Each row of a before or after table is a point. The points were changed in one or more steps. Then noise was added and the rows were shuffled. The steps act on columns, c1 being the first. Name the steps. A step turns or swaps two columns, mirrors them in a line or flattens them onto one, adds a multiple of one to another, or multiplies or shifts one. Angles are multiples of 10 degrees, from the lower column toward the higher: turns from -170 to 170, lines from 10 to 170 but not 90. Use the fewest steps. Two steps may share a column if one is a turn and the other turns, adds or multiplies; they go together, in the order done. Otherwise the lowest column goes first.
(in the rows, 128 means zero)

Before (10 x 2):
[[115 114]
 [ 38 105]
 [164 148]
 [153  95]
 [150 114]
 [130 138]
 [146 159]
 [137 232]
 [165 160]
 [154 119]]
After, 10 rows:
[[225 120]
 [165 142]
 [ 88  44]
 [121 152]
 [115 120]
 [138 131]
 [153 163]
 [119 155]
 [167 161]
 [ 98 160]]
Steps: mirror c1 and c2 in the line at 40 degrees

Before (10 x 8):
[[138 151 149 135 189 122 129 151]
 [189 125 129  92 172  76 198  98]
 [146 154  65 114 124 130 114 159]
 [167 104 139 153 122 132 116  89]
 [ 99 184  87 148 160 138 249 139]
 [ 94 183 179 159 110 116 128 138]
 [186  49 202 113  92  96 116 172]
 [129  60 118  86 153 132 156  66]
 [161 149 142 104  95 172 148 125]
 [125 136  70 106 131 121 141  79]]
After, 10 rows:
[[135 152 107 139 189 122 111 105]
 [ 77  60 175  91 154 132 116 170]
 [ 92 148 129 123  96 170 106 112]
 [166 182 231 131 156 140  80 133]
 [ 97  51  96 143  94  98  77  59]
 [123 153 151 124 125 132 188  90]
 [172 182  81 138 110 114  86 140]
 [ 88 103 119 173 122 131 126 149]
 [ 96 136 174 109 131 121 164 168]
 [ 53 123 180 125 170  75  82 120]]
Steps: turn c1 and c4 by 30 degrees; turn c1 and c8 by -150 degrees; turn c3 and c7 by -130 degrees; add -0.3 times c2 to c3

Before:
[[109 131  79 138 160 182 100  65 115 103 167  48]
 [129 201 115 172 117 158  81  75 125 139 197 132]
 [110 165 181 106 154  98  80 145  78 172 137 134]
 [164 117 160 164 156 148  76  59 139 149 195 161]
 [108 174  90 137 137 140 111 135  58 118  94 135]
 [202 217 119 121 113 180 151  74 106 189 122 166]
 [101 156 129 158 112 140 116 164 152 200 188 111]
 [ 95 177 135 131 165  85 149 151 162 213  97  65]]
After, 8 rows:
[[114 116  80 167 156 149  76  54 144 168 175 160]
 [126 195 138 175 118 157  83  71 122 158 178 134]
 [149 156 142 160 114 143 111 162 149 220 166 109]
 [128 175 168 138 134 142 109 136  58 138 102 136]
 [160 173 141 127 166  85 151 151 163 231 105  66]
 [ 56 212  97 123 116 178 149  76 103 208 127 168]
 [170 167  94 111 158 103  81 141  81 194 131 136]
 [122 133 185 136 162 180 105  64 116 121 152  46]]
Steps: turn c1 and c3 by -150 degrees; shift c10 by 20; multiply c11 by 0.7

Before (12 x 24):
[[135  84 122 155 195  78  63 159 107 186  54 124 108 139 140 143 121  67
   99  81 174 172 107  97]
 [ 38 145 117 176 166  63 150 145 109 147 113 176 155 149 165 210 130 112
  115  96 159 149 101 130]
 [ 63 122 106  86 184 107 134 158 127 109 168 197 120 116 143 148 146  90
   58  39 108 158  78 153]
 [138 220 147 137 105 118  68 123 170 191 134 109 180  56  95 140 167 110
  104  97 143 164 108 158]
 [144 147 111 177 115 159  87 185 160 104  87 168  42 103 109 127 135 118
  168 136 163 154 124  85]
 [151 108 113 140  85 185 146 117 178  92 135 195  60  97 164 165 220  50
  132 170 131 108  74 135]
 [ 90 146 120 142 142  97 125 195 205 145 100 149 127  73  82  89 107 145
  142 159 184 166 127  86]
 [ 80 176 190 116 164  86 132 107 224 106  88 143 113 128 156  60 139 113
  142  73 154 176 169 164]
 [ 24 130 169 160 227  81  88 110 167 144 118 132  93 194 202 153 133 102
   92 126 191 125 102  42]
 [158 146 106 137 150  69 104 165 121 124 196 148 124 115 147  88 142 142
  144 124 100 169  48 116]
 [182 118 100 189  61  75  80 104 136 142 106 137  88 169 119 117 144 156
  132 136 131 126 112  95]
 [120 150 140  73 181 109  84 121 110 161 137 188  61 119 160  92 126 118
  113  80 173 153 113 126]]
After, 12 rows:
[[124 149 138  74 177 109  88 119 113 164 134 187 137 139 159  91 126 118
  165  81  59 155 117 129]
 [ 24 134 168 160 226  83  89 109 170 141 116 133 102  98 202 153 136 102
  145 124  51 124 102 233]
 [137 220 152 137 104 121  69 121 172 188 134 111  81 189  92 141 168 109
   91  95 135 163 113  76]
 [152 108 111 142  85 185 144 123 175  91 136 194 168 152 167 166 221  49
  168 168  89 105  71 111]
 [158 144 107 134 151  71 105 167 120 130 197 149 151 143 149  85 142 146
  136 125 150 162  47 134]
 [182 115 101 191  61  78  80 106 134 142 105 140 153  99 118 121 139 152
  155 134 104 124 113 177]
 [135  83 124 154 196  81  63 162 107 184  53 122 104 128 142 145 120  69
  134  79  71 172 107 166]
 [ 64 120 106  89 182 112 138 157 127 111 165 196 150 132 147 149 148  91
   66  39  88 158  79 102]
 [146 148 106 178 115 164  88 183 159 102  87 170 155 168 112 127 136 116
  216 137  85 153 124 159]
 [ 83 174 191 115 168  88 130 104 225 104  87 141 116 116 155  59 139 112
  157  71 114 174 165  97]
 [ 91 142 120 142 143  99 128 194 205 147  98 147  86 194  79  86 107 147
  162 158 111 162 130 148]
 [ 39 147 116 176 167  60 149 144 105 149 114 174  85 107 169 213 131 111
  115  98 119 147 101 137]]
Steps: turn c13 and c21 by 130 degrees; turn c19 and c21 by 40 degrees; turn c14 and c24 by 160 degrees

Before:
[[118  80 190  56 192 141  87 148 135 182 204 136 204 142 194 110 115 177
  145 115 175 186  70  88 148 115 136  92 198 160 141 137 136 190 179 111
   50  95 173 146 113 123 103 192 108 132  85 172 135 129 137  92 146 102
   98 125 157 136 130 116 161 169 152 130]
 [178 129 182  84 130 136 162 108 113 187 166 125 123  73 104 179 115  75
  119 170 171 110 162 176 105  84  81  67 177 157 123 146 153  78 129  84
  146 207 130 127 178  85 168 114 101 170  85 120 154 149 112 114 166 133
   89 106 164 145  98  78 127 123  53 102]
 [181  75 170 174 129 164 133  79 140 122 102 129 103  79 133 103  69  85
  130 113 129  84 173 164 118 105  86 188  97 146  98 144 133  83 195 168
  110 163 144 117 112  81 116 104  58 121 158 106 152 115  94 124 158  70
  145 167 122 128 175 129 140 205  70 134]
 [150  96 110  73 180 109  88 123 132 143  91  66 157 127 128 119 179  98
   90 142  99  96 192 168 130 144 147 131 114 117  49 159 107 133 170 140
   78 194 173  77 142  91  77  87 100 140 152 145 123 163 188 116 138  67
  170 155  66 170 111 187 129 111 159 187]
 [ 83 108 106 106 176  47 106  57 165 158 131 158 112 130 165  70  86 107
  112  84 164  69  69 162  97 198 147 112 134 182 118  91 107 107 106 199
  173 120  76 153 123 203 101 197  85  83  88 127 127 127  61 140 152  66
  175 128  72 130 175 142 179 106 151 119]
 [136 111  96 164 187 114 136 172 155  76  98  71 141 155  71 161 148 161
  115 155 192 175  68 192 134 156  60 135 125 139  77 108 144 101 150 157
  173  99 136 183 172 202 175 116  79  78  80  96 126  40 140 114 137 170
  181 154  76 127  79 163 121 171  84 113]
 [ 99 138  87 123 152  83  76  88 158  88  89  60  96 136  97  95 147 147
  121 155 206 167 194 136 128 111 136 179 183  95 147 116 192 112 100 141
  123 212 133 185 122 194  77 103 170 120 140 141 124  97 169 137  84 182
  183 161  79  58  70  77  71 115  63 116]
 [ 77 112 105  81 186 100 122 173 189 182 152 153 143 108 150 113 149 177
  151 115 108 130  88 120  49  92  46 114 116 108 100  92 184 120  93 120
  172 140  61 100 106  95 140 139 166 104  81 118  72 108 150  44 145  79
  147 105 166 160  65 182  65 163 142 147]
 [ 99  87 108 106 212  54 163 149  95 200 112  90 194  48 152 142  76 137
  100 139 118 173  77 190  33 105 166 119 182 135  80  76 144  78 101  74
  145 156 163 182 105 165 154 106  79 160 154  66 153 120  98 129  70 142
  122 107 142  60 166 181 153 136 124 140]]
After, 9 rows:
[[ 99  88 105 101 105  57 165 148  89 200 113  90 195  44 151 140  71 141
  104 141 121 178  76 195  40 212 170 119 164 140  82  79 145  78 125  78
  150 157 163 179 111 162 152 106  79 166 150  65 175 122  91 131  71 137
  120 110 145  56 166 178 154 138 125 140]
 [ 81 107 104 103 195  45 107  57 166 154 131 154 114 130 167  71  85 108
  114  83 161  65  68 163  99 177 144 108 134 217 116  89 107 107 114 196
  172 115  78 152 123 203 102 198  86  85  86 129 132 130  64 144 152  64
  176 127  75 128 178 146 173 103 155 114]
 [147  97 105  70 144 112  88 128 131 145  86  70 157 127 128 115 182  97
   82 142  98  94 193 169 133 180 144 135 121 114  45 154 107 131 115 140
   77 199 170  74 142  88  78  85 100 143 156 150 118 157 187 119 137  75
  170 155  68 167 112 184 128 113 163 186]
 [132 112  94 163 156 117 136 172 157  78 100  71 140 155  71 161 151 153
  117 153 191 175  68 191 133 188  56 138 126 149  76 113 146 102 136 151
  175 103 135 182 173 199 172 112  80  80  81  90 126  36 141 118 140 173
  182 155  74 128  82 161 124 172  82 112]
 [ 97 136  85 123 111  86  72  90 158  90  86  60  99 134  95  94 152 151
  123 157 208 161 197 136 123 153 137 179 174  79 144 111 188 112 137 143
  122 210 127 189 120 193  79 103 169 117 139 135 152  97 172 136  82 177
  183 160  77  58  66  78  68 117  64 118]
 [183 127 180  86  85 140 163 108 114 184 166 122 125  73 104 179 112  76
  118 174 169 113 164 177 105 130  79  65 162 179 120 147 148  81 133  82
  149 204 127 127 173  81 165 111 101 173  85 120 175 149 110 113 169 129
   91 106 163 142 101  77 128 128  53 100]
 [180  75 165 172 102 169 130  79 141 122 103 129 101  76 138 104  68  84
  131 118 129  87 173 161 118 125  84 184  89 154  94 143 137  85 117 168
  111 164 144 118 106  80 118 102  56 123 156 103 133 114  92 126 153  83
  143 171 120 123 179 126 144 208  73 134]
 [ 76 111 105  81  92  97 121 169 191 177 156 150 143 109 150 116 148 176
  154 117 108 130  86 120  52 185  46 113 147  98 101  90 183 117 116 121
  169 139  62 103 109  94 141 134 163 106  80 115  72 106 147  43 146  79
  149 103 166 159  63 185  70 163 140 147]
 [121  82 193  57 117 139  86 145 135 178 204 133 202 142 195 111 111 173
  142 113 174 184  75  92 147 194 132  89 187 181 139 139 132 189 126 111
   50  96 172 149 117 125 105 193 107 130  83 168 166 133 140  93 151 112
   91 129 154 135 130 115 163 165 152 133]]
Steps: swap c5 and c26; turn c29 and c49 by 30 degrees; multiply c30 by 1.6; flatten c35 and c54 onto the line at 80 degrees
